Each wall is flat, endless, passes through zero and stands at right angles to its row. A trip goes straight from one point to another. List the walls that it crosses, first one first.

Walls:
(1): [-28  -8]
(2): [ 8 -7]
(3): [-11  -6]
(4): [-26   9]
(5): [-1  8]
(6): [38 -7]
(7): [ 13 -14]
(8): [ 8 24]
(9): [ 17 -21]
Trips:
[-22 -11] to [-27  13] => 5, 8
[-12  12] to [-23 -60] => 8, 5, 9, 7, 2
[-32 -23] to [12 -9] => 9, 7, 2, 4, 6, 1, 3
[-18 -25] to [-14   1] => 2, 7, 9, 5

Walls:
(1): [ 22   6  -7  -6 -28  33]
(2): [-14   6 -33   0  26 -32]
(3): [-59 -28  -2  21 -49 -53]
(4): [-33  11  16  27 -17  26]
(5): [ 14   3   6 -26  18 -50]
(6): [-13  25  56  21   2  29]
Trips:
[-15  13  -3 -46  -8 -16] to [ 11  20 -44 -12 -50   8] => 1, 5, 2
[-22 -14  11 -24  -1 -26] to [-38 -21 -32 -37 -12  21] => 5, 4, 1
[  5  -2 -12  -4  -7 -50] to [ 19  -2 -26   0 -21 -21] => 1

Walls:
(1): [-31  43  19  11  18  -1 -38  -5  10]
(2): [ 36 -16  14  60  -7 -25  33  21 -26]
(3): [  7  37 -28  -7  36  36  -3 -35 -10]
(4): [ 39 -27  11 -17   0  11   3  -3   4]
(5): [ 40  17   8 -23  -2 -20 -19 -22 -29]
(6): [  8  -3   9   7  -7  20  -6  21 -54]
(7): [-13 -19   8  36  45  38 -31  17  18]
(8): [  8  -1  24 -22  25 -31 -40  -8   4]
(9): [-17 -26  10   1  -2  22  26 -33 -18]
(10): [-24  10 -11   1  -8  -6  23 -30  -7]
Trips:
[-10 -13  10   1 -20  20  -2  -8  -4] to [ -9 -25   1 -36  16  10   4   8  21] => 10, 6, 8
[ -7   1   7   9  -4  -1  -6 -43  11] to [ 17  10   6 -13   7 -35 -20 -16  28] => 4, 9, 10, 3
[ 32 -13   6  -9 -10  42  -6 -23  -6] to [ -5  13  18 -42  -2  28 -16 -28 -23] => 7, 8, 10, 1

Walls:
(1): [  3   6 -11  30   7  15 -51   6  43 -17  17 -17]
(2): [-16   9 -18 -20 -13 -19 -40 -29  -1 -12 -20  57]
(3): [-29 -15  14 -29 -22   3  -5  25   6  -8 -40  -8]
(4): [-23  15  20 -15  -2  15  60  26   7  -2  13  19]
(5): [  5  -5   0 -12  -7 -33  20  16  46   5 -10   0]
(6): [ -6 -28 -21 -50 -23  -5  17  12  13  40  31 -24]
(7): [ 11  47  33  15 -32  -5  10 -12 -46  34   8   5]
(8): [ -3  47   0  13   2 -13   9  15  18   8  35   5]
Trips:
[  3  -8 -26   1 -16  29  16 -13 -35  27   6  27] to [ -1   4 -21  10  -9   6   1   5  19  29  12  32] => 8, 5, 1
[-10 -28 -14   4   5  28  -6 -16  43 -32   3  -6] to [ 30 -29   5 -11   9  16 -30   3 -34  15 -16  26] => 5, 1, 7
[ 18  38  -5  11  -5  14   9   9 -42 -29  14   4] to [ -8  27  28  -8  29 -15 -31  -3   7 -12  27   2] => 1, 2, 4
[ -3  17  20  -6 -18  11 -40   1  -3 -22   7  32] to [-11 -55 -14   0 -15   7   5  31 -36  -8   2  -4] => 8, 7, 1, 6, 2, 4

Walls:
(1): [ 13 -33  23 -12  -9 -12  -2  19   4  -8   0 -29   3 -31 -11  12  24 -27
 -14  15]
(2): [ 11  -7  22  18  29 -14 -11 -12 -10  60 -25   1  29 -31  -5  11 -10   3
  11   7]
(3): [  4   6  -9 -29  14  20 -16  17  15  40 -18  -6  -7  23  18 -16  38  24
  19 -15]
(4): [ -3   0  14 -26  -7  -7  37 -24  -2 -20   4 -22 -50 -17  -2  16 -28  11
 -12  -1]
(5): [ 34  26  18  36 -11  10 -24  24 -13 -19 -21 -14  14  -5  -7 -28  -5 -25
 -13  -6]
(6): [ 13 -30 -35 -25   9   1  12 -14 -26 -39  23   5   8 -12 -14  19  13  25
  27  10]
(7): [ -6 -23  29  46   6 -12 -15  36  14 -15  13  18  19  -8  49  13   6 -17
   8  25]
(8): [ 19 -20 -11  28  21  -5 -15  -2   2  15  15  -8  11  21  -4  17  27   3
   1   6]
(9): [  8   8  31   5   0  21  11  11  48  -1  14  19 -18 -17  12   7  -3  21
 -39   8]
(10): [ 18  30  17  -8 -15  -1   5  -2  14   3  24  -6  13  24  20 -17 -11  11
 -10 -15]
(11): [-19 -24   5  -9  -7 -19  15  -6 -23   4  -8  27  -2   2   5  21   9 -33
 -33  -9]
Trips:
[ 10  -6  -4  15 -28   6   9  29   9  16  21  12 -10  38   4 -18 -24   7
  22  19] to [ -3  40  -4   0  15  -2  13   2  10  -9   8   7  -7 -13   5  -3   1  18
 -11  14] => 8, 5, 4, 3, 7
[-18   7   2   4  22  -1 -10 -13  38  10  28   1   6  23 -30  -2   0 -14
  -3   2] to [-10  37   3   4  37 -18  33 -37  18  -5 -16  11 -20  13  -7   1  22 -17
 -11 -17] => 11, 4, 8
[ 15  -3 -16 -25   9  18   9 -13  -5 -18  -8 -33 -12   4 -22  18   5 -10
  -5 -35] to [-24  36   4   8 -26  17 -11  22 -12  23  -3  -9 -12  38  -3  15  -9 -22
 -25 -21] => 5, 10, 6, 1, 4

Walls:
(1): [  1  24  10   7 -15 -20   4   5  -7   9 -13  -6 -11  44 -27  24   4   2
  24  32 -16 -26  13   7  30   7 -37  22  17  29  22  25]
(2): [ 43  25  19   5   4  32  18  23  25   5 -30 -47   6 -14  20 -13  15 -38
 -11 -14  -9 -43  18   0  55  34  -9  -2 -21   4   4 -14]
(3): [  3   8   8 -19  38   4  -5  10  39   0  42 -13 -49 -34 -26  11   0  10
  17 -31   0 -12 -13  26  14 -28  14   3 -17  -5  -6  17]
(4): [ -1 -10 -17   7  40 -10 -44   5 -10 -14 -21  16  27 -16  22   6   5  29
   9   8 -30  39   8 -47  -9  37  -8 -24  39  -7  12 -18]
(5): [ -6   7  15   6   1 -23  -9  -9 -20   1  -1 -36 -35  10  -6   2  14  -4
 -25 -17   1  40   6  29   1   1   3   0  28  18   2  20]
(6): [-36 -32  -1 -16  -8   6  36  15  -1   3  -9  -5 -29  -7  42   3 -29  23
 -11  -4  -7 -46 -19 -25  -6  21   5  -9 -32  33  -8   9]
(7): [  9  22 -30  -5 -14   5  28 -21  -6 -12 -23 -29 -26 -15  16   3 -10  -4
 -32   8 -20   9 -27  36 -15  -8   3 -11 -19  -4  -5  27]
Trips:
[-42   0  32  19  18  32  21  -4  -9   0   2   9 -13 -58  33  39  12   9
 -29 -39  11 -16  -6  29  17 -11 -29  29 -35  19  28  -7] to [  1  25   6  -6   7  29  23  -7   0   3  19  -3 -21 -20 -59  28  -5  37
  11  25  -5   3  30   9 -16  -5 -20  12  10  -7 -41  46] => 1, 2, 6
[-43 -10  -7  -8 -21  15  37   0  -8  26 -17  12   3   1   8  10   5   3
  12  25   8 -17  31  32 -13 -11 -27 -15 -22 -14  -5   9] to [ 12 -26 -25  15 -16 -10 -18   6 -32  27 -27  -1   9 -41 -13 -22 -39 -39
  -3   2  10  12 -18 -19  23 -15   3 -17  12  14  -5 -33] => 1, 2, 4, 7, 6
[-45 -51   2  13  11   2  -1   3 -11 -19 -10  13 -12 -18  17 -11 -12  -5
  38 -21  54 -17   9  22   4 -23 -16  -3 -14  31 -14  10] to [  9  13   3  15  -4  27 -24  35  -3  -6 -16 -39   6 -27 -30  44  19  13
 -32  36  36  28 -48 -16 -23 -33 -10  -2  -1   5  16 -25] => 5, 7, 6, 4
[ 26 -11   4  23   4  11   9 -14  16 -15 -23 -32 -16 -10  41   4 -44  -7
  10  14 -13   6  17  -3  10  18   0   4 -29  34 -21 -35] to [  0  -3  14   7  18  26 -12  39   9  46   6 -44  42 -24  -1  -9  -9   8
 -28  41   0  21   6 -31 -35   5  17 -26  17 -41  10 -28] => 7, 6

Walls:
(1): [ -1 -30 -14 -12   7 -16  22 -12   1 -31   2  -8   6  24  -5  13  -5  -8
 -11 -18 -13 -15 -10   5  16 -31 -22 -22   6  50   0  16  14 -50  -9  10
  25  -8   9  -9  -2   0  35 -27  -3  30 -15 -14]
(2): [ 19 -11   5  31  10  -3 -16   6  -2   6 -21  17 -29  27 -29  24   9   3
 -21   8  12  -2 -20   5  13  22   7  26  29   4 -12 -31  -7   3  23  -6
 -31  24  16   8  18 -24   0  -2 -13  -2 -38  11]
(3): [ -6 -15   6 -34 -34  14  16 -17 -33  11 -13 -29   4  -6  -1  35   7  -5
 -34   9  17  19   6 -26 -14 -18 -27 -11  12 -10 -14 -32  20 -37 -24   5
  19 -12  10 -29   3   8   2  12   0  29   1   9]
(4): [ -2  -5 -11 -11  34   5 -29 -10 -21  44  -8  -5  31   6  24   3  25  17
 -15   1 -19 -21  15 -42  -1 -15 -46  24  21  -9  45  13   1 -25  -9 -24
  20 -15 -14  28 -16  -8  -6 -11 -32 -15 -11 -26]
(5): [ -1   7 -11   9  14 -43  14  -3   0   4 -12  24  17  20 -14  55 -10  -3
  18 -21  -8  -8  -3 -24 -20   6  25  12  13 -22  -5   9  15  16   8 -19
  -4  -5 -21  48 -12   3   5 -22   0  -7   8 -11]
(6): [ -4  18  29 -10 -12   7  13   1  -7  -1 -15 -14  -1 -26 -10  -7  -2 -34
  31  -7   7   0  14  16  -2 -38  25  -9   5 -19  10 -22 -28  25 -11  38
  32   0 -23  -6  -5 -12  13   5   8 -15  14  12]
Trips:
[  2 -12   5  -1  -1  -5   7 -14  -4  10 -26  16 -14 -16 -32  17 -15 -34
  36  20  -5  13   0 -25  13  14   8  23 -17 -27  -5   8   2   0   6  28
 -25 -11 -18  -9  22  -5  -2  24 -15   4   8  54] to [-17  -2  -2 -21   0 -27 -10  -2  -4 -11  12 -48  -8   1 -30  10 -18 -26
 -18 -25   9  22 -16  16  -4   7  -9 -12  17 -23  -7  11  24  25  -3   9
  -5  -3  23   5 -26 -12   4   7  -7   4  15  -8] => 2, 1
[  8  19  60 -23 -10  -7 -10 -16  -5 -24   7  -2 -46   3   6   7  26  33
  11 -51  -4  -5 -17  -5  10 -29  -7  13 -16 -20  26  -9  13 -27 -17  13
  31   6 -56   1  36   4   3  17   2 -14  -2   6] to [ 29   4  28  11  -7  -3   4  32 -21 -20 -40 -21   2  10 -14 -12 -11  44
 -43   1 -38   9   1  26   7  -2 -36 -33  26   9  10  -3 -13   3  -8  27
 -15 -49  27  25  -4   5 -21 -16   0  -4 -10 -31] => 2, 6
[ 14  -6   0   3  -7  -2  -9  18   2   9 -45  16  -4  -3 -23  -6   3  12
  27  23 -26  -2  33   2  21  -6  13 -11  16  -8   0  26   5  11 -22  16
 -10  23 -22  17 -14   4  -5 -17  -9  15 -20   2] to [-22 -11 -11  44  -8  12  27 -15 -15   2  11  17  -8 -28  47  11   2   8
 -15 -20  -9 -46 -23 -22  14 -12   4 -13  -4  -7 -20  43  18   1 -26   5
  -3  10  11  -4 -13 -54  44  -4 -16 -15 -12  30] => 1, 6, 2
[-11   0  -7 -12 -10  12   0 -11  -6 -25   6  -8   4 -26   6 -17 -16  -8
  -7  16 -24  24  33   5  19  -1 -12  29  20  28 -11   1 -19  49 -20   2
  30 -22   6  -3 -12 -17 -17  -8 -11   2  16  32] to [ -2 -32 -11 -32  26  12 -44 -14 -19 -10  -7  13  -6  -8   6 -11  -8  10
 -24  15  10   1 -13   6   9 -18   5  24 -26 -22   1 -23  25 -40  18 -29
  -1 -13  10 -30  34 -26  10   5   1   3  -3 -10] => 4, 1, 6, 2
[ 14  32  -3  53   8  -1   6  12 -10   3  -7 -14 -18  -9 -14   3  -2  11
  22  20  15 -12 -11   8 -28   9 -26 -19 -27 -12 -11   0   1  -8  18   3
  -8  18  21   3 -27 -20  12  18   8  36  15   8] to [ -2  13 -12  -9  15  -3  13   2 -16  -6  20  29 -12  16 -25  12  -3   9
 -26 -26   1  23 -15 -18  17  26  -2  33  -5  -8 -13   5   8 -13 -10  -4
  -5  16  24   2 -10  37 -20 -12 -11 -39  12 -19] => 5, 4
[ 12  10  12  -7  34   3  13   5 -10 -17   7   2   6   5 -59 -11  11 -49
  -5 -18  10  19 -11  20  -6  14  28 -11  16  -8  29  16 -16  -1 -12  -4
   6 -36 -20  -3 -10  -9  -3   0  -1  17 -14  -3] to [  5  34 -59   1  22   2   0  -2  -9 -10  -6 -12   8 -16  -7  20 -22 -34
  -5 -30   1 -42 -22   5  11  -5   5  -3   5  -9  28   0 -31   2 -19 -40
   6   8  -1  14 -10   3  19 -24   4   5   8 -20] => 2, 4
